Each row is a point. The window is the flat piece filled in between its corners: a triangle in 3 columns, a solid with four corners in 4, and so on. A path goes straight from each point to the next, and from the last back to the first. List the points from which the path goes on through the window.
In the rows, 128 means zero.

Window, 4 rows:
149,55,125,124
118,151,151,122
143,193,130,111
99,177,112,108
Path:
(1): 114,155,132,168
(2): 140,89,116,147
(3): 138,84,135,97
(4): 135,123,139,78
(5): 144,137,120,170
(6): 141,149,112,167
(7): 135,143,138,100
(8): 147,70,131,109
(9): 137,75,114,163
(10): 139,186,119,154
(11): 127,181,131,82
(12): 145,85,122,83
(13): 148,93,112,141
(14): 119,143,118,135
(15): 122,138,128,81
(16): 122,149,156,91
Through the window after points: 2, 4, 6, 8, 10, 14, 16

Window (6 x 6):
136,103,113,97,84,133
141,198,165,187,164,172
146,101,92,62,124,141
92,138,104,143,140,148
152,122,159,165,164,151
85,115,128,70,117,130
Path:
(1): 150,168,127,157,147,121
(2): 120,151,133,123,158,127
(3): 100,126,144,122,148,186
(4): 132,112,164,144,138,209
(5): 137,134,130,148,159,107
(6): 149,140,114,153,140,93
(7): 142,107,131,144,125,204
(8): 136,135,146,138,126,184
(9): 159,149,140,126,154,114
(10): 130,126,131,115,142,120
(11): 117,103,145,121,126,204
(12): 123,111,106,92,128,160
(13): 138,127,95,98,133,109
(14): 108,160,126,146,158,133
(15): 93,130,131,144,150,193
(16): 140,142,135,162,139,197
Through the window after points: 4, 10, 12

Window:
125,99,111,149,111,111,126,138,122
121,192,145,142,53,143,124,148,118
184,99,152,129,102,137,166,110,139
111,112,141,103,54,154,115,76,128
167,90,122,116,172,157,108,173,112
82,130,139,98,113,105,111,124,98
150,125,101,82,136,104,112,160,112
198,180,94,115,154,142,135,79,136
160,154,163,104,106,82,76,161,129
Path:
(1): 180,147,116,115,106,128,115,102,68
(2): 151,145,118,107,124,135,126,107,152
(3): 124,114,147,111,99,116,114,153,139
(4): 153,115,143,118,90,114,111,138,86
(5): 205,132,125,138,111,135,127,112,82
(6): 153,125,115,107,126,147,146,113,197
(7): 148,136,136,104,107,136,127,125,167
(8): 181,131,134,136,92,129,117,113,82
(9): 183,142,105,124,122,117,114,106,80
(10): 156,152,111,107,140,133,131,119,154
(11): 105,123,142,104,97,161,122,107,182
(12): 131,115,132,110,73,133,113,99,93
(13): 160,146,126,127,73,119,122,92,66
(14): 123,154,139,109,91,119,141,109,180
(15): 160,166,108,122,144,135,132,113,177
(16): 201,148,113,104,130,130,114,93,66
Through the window after points: 1, 9, 11, 15

Window (11 x 11):
152,126,131,184,168,130,126,145,155,147,135
50,122,102,141,102,121,108,95,110,135,138
139,98,148,162,143,180,106,131,102,115,110
119,159,160,127,115,153,149,110,111,143,125
48,153,175,118,118,168,114,160,126,148,122
86,120,154,124,115,161,171,146,156,85,108
171,78,116,128,160,118,126,150,131,179,109
210,167,43,158,127,140,103,190,126,186,108
201,113,98,122,138,53,80,153,143,115,128
174,125,49,76,178,68,91,147,132,120,179
125,116,102,152,124,99,127,168,80,151,165
Path:
(1): 112,117,137,128,112,152,109,146,132,137,142
(2): 100,139,138,132,161,134,149,147,124,126,93
(3): 123,145,113,142,175,106,116,171,99,130,88
(4): 159,99,102,140,111,131,109,144,149,136,152
(5): 133,115,122,132,114,126,109,153,149,151,150
(6): 127,128,118,127,154,120,110,160,125,129,114
(7): 139,142,110,135,146,108,102,152,116,137,106
(8): 150,119,114,130,130,129,99,154,126,160,152
Through the window after points: 1

Window (14 x 14):
151,148,93,97,149,116,155,139,195,148,146,100,106,158
172,157,133,71,170,136,134,149,116,110,127,152,144,102
117,174,143,113,59,110,102,91,110,129,148,104,140,190
144,165,137,113,160,133,118,160,148,132,118,120,65,152
142,124,155,105,77,153,109,120,178,125,139,127,115,162
166,110,176,119,152,132,93,79,54,187,141,105,176,88
162,127,176,113,214,144,100,120,95,118,159,138,179,141
154,156,103,91,174,180,118,114,123,132,160,146,103,142
119,151,142,79,170,125,133,155,163,166,172,162,105,123
102,111,140,148,98,116,115,75,97,106,128,136,145,146
129,118,181,116,137,160,169,144,89,174,192,60,149,83
152,193,139,142,155,152,143,140,186,138,152,156,124,120
148,138,111,146,71,105,86,133,139,111,176,133,115,160
111,108,164,118,174,167,66,115,42,163,137,84,228,73
Path:
(1): 118,163,171,87,171,126,86,122,151,107,176,109,111,104
(2): 129,162,145,100,129,127,115,120,136,135,166,112,121,110
(3): 144,124,136,125,125,156,133,143,122,159,133,127,136,144
(4): 142,129,156,123,162,156,147,177,134,179,115,166,150,166
(5): 136,146,141,90,128,123,102,102,143,131,174,112,107,110
(6): 132,149,152,107,149,135,118,99,136,119,148,121,139,116
(7): 140,116,120,117,153,149,130,155,93,178,124,116,151,150
(8): 139,142,107,134,125,140,141,138,115,183,152,126,145,156
(9): 155,142,141,105,106,102,72,123,165,61,168,129,98,130
(10): 149,142,146,106,140,114,103,100,144,114,171,109,118,130
(11): 135,147,136,120,133,148,145,153,121,150,143,152,126,153
(12): 131,141,129,145,114,159,140,159,111,172,155,161,144,174
(13): 129,140,158,100,145,118,90,81,141,116,154,84,119,112
(14): 134,142,164,98,151,140,128,109,139,125,169,111,133,104
(15): 131,124,130,126,137,157,123,136,81,166,148,114,148,133
(16): 131,119,134,111,152,150,124,137,92,186,140,137,173,119
Through the window after points: 4, 8, 14, 16

Window, 14 rows:
142,158,146,78,127,91,99,115,176,130,115,134,165,65
127,119,137,126,116,121,150,117,89,96,87,149,120,70
183,112,115,117,102,136,147,102,143,76,121,114,174,127
120,136,114,169,115,129,171,140,183,125,116,137,96,145
118,92,140,147,118,129,143,96,83,92,158,90,155,79
130,121,179,108,92,129,97,151,164,110,136,122,113,129
154,149,112,130,144,144,161,156,152,120,112,82,135,118
115,100,78,104,175,57,145,132,131,102,117,158,101,121
130,150,169,90,84,60,157,75,114,148,97,113,145,177
195,162,95,140,134,152,132,155,177,171,151,107,82,138
144,105,109,151,138,102,156,171,141,183,125,102,140,106
98,126,44,153,132,105,128,155,131,131,117,134,111,123
169,159,178,149,130,113,86,114,134,130,97,114,122,102
148,221,132,135,147,140,68,130,139,147,137,194,145,166
Path:
(1): 152,164,158,149,121,116,145,157,130,116,138,113,136,99
(2): 130,146,139,142,79,90,134,165,158,97,166,106,121,103
(3): 149,111,159,95,146,161,104,107,136,141,81,140,121,141
(4): 130,111,148,85,162,122,98,97,147,150,86,173,130,141
(5): 134,146,132,130,110,104,133,129,136,108,127,117,146,108
(6): 151,158,118,146,77,70,152,137,142,63,120,114,143,79
(7): 139,138,120,104,183,157,101,105,140,194,115,151,133,153
(8): 136,112,104,96,134,113,118,114,135,142,102,118,137,127
Through the window after points: 2
